Each row of a before or after table is a point. The points were changed in one or more steps. Then noise was added and the rows were shuffled. The steps act on how far a point lies along the listed directions, d1 being the first. Name the steps. A step turns or swaps two directions, mirrors them in a line or flattens them onto one, adds a multiple of one to another, or multiplies one. Angles are multiples of 10 degrees, from the lower direction toward the higher: turns from -170 to 170, lines from 10 to 170 but not 90. Use the fewest steps. Two steps may share a direction if one is a turn and the other turns, adds or multiplies; they go together, in the order done. Otherwise the lowest direction goes first.
In the rows, zero is written as 128.

Directions:
(1): [148  95  65]
(2): [173  84 166]
(3): [ 74  79 137]
Before (11 x 3):
[[146 127  85]
 [136 176 129]
 [151 135 100]
 [ 53 155 100]
 [139 123  71]
 [126 101 109]
 [116 123  85]
 [ 78 114 126]
 [ 97 124  97]
 [107 180  76]
 [153 121 101]]
After:
[[149 141  72]
 [153 134  89]
 [105 131 122]
 [122  93 103]
 [164 134  55]
 [192 246  59]
 [136 154  89]
 [164 205 126]
 [148 110  95]
 [140 229  89]
 [163 133  70]]
Steps: multiply d1 by 1.3; add 1.5 times d2 to d3

Directions:
(1): [ 58  91 172 106  85 105 136  70]
(2): [118 117 102  74 112 196  52 121]
Before:
[[142 121 133  99 124 141 105 119]
 [157 126  71  60 124 222  44 142]
 [ 84 118 189 149 145  32 207 107]
 [148 136 100 113  73 185  93 132]
 [115 160 103 177 150  84 156 113]
 [135 104 105 110 117 148  92  87]
 [191 168  88  97 166 181 116 177]
 [221 169 103 188 215  93 179 202]
 [142 135 130 170 140  38 204 138]
 [127  95 118  81  85 174  92  75]]
After:
[[ 87 108 185 149 101  42 225  83]
 [148 118 123 160 135  95 156  99]
 [ 58  69 135  37  98 186  43  71]
 [ 68 104 179  79  93 110 162  73]
 [146 125  66  70 122 179  53 143]
 [124 135 153 163  71 100 182 111]
 [177 154  75  89 184 187  56 185]
 [177 131 138 173 130  85 201 111]
 [107 150  76 119 134 155  73 107]
 [144 124 152 128 129 100 146 119]]
Steps: turn d1 and d2 by -160 degrees
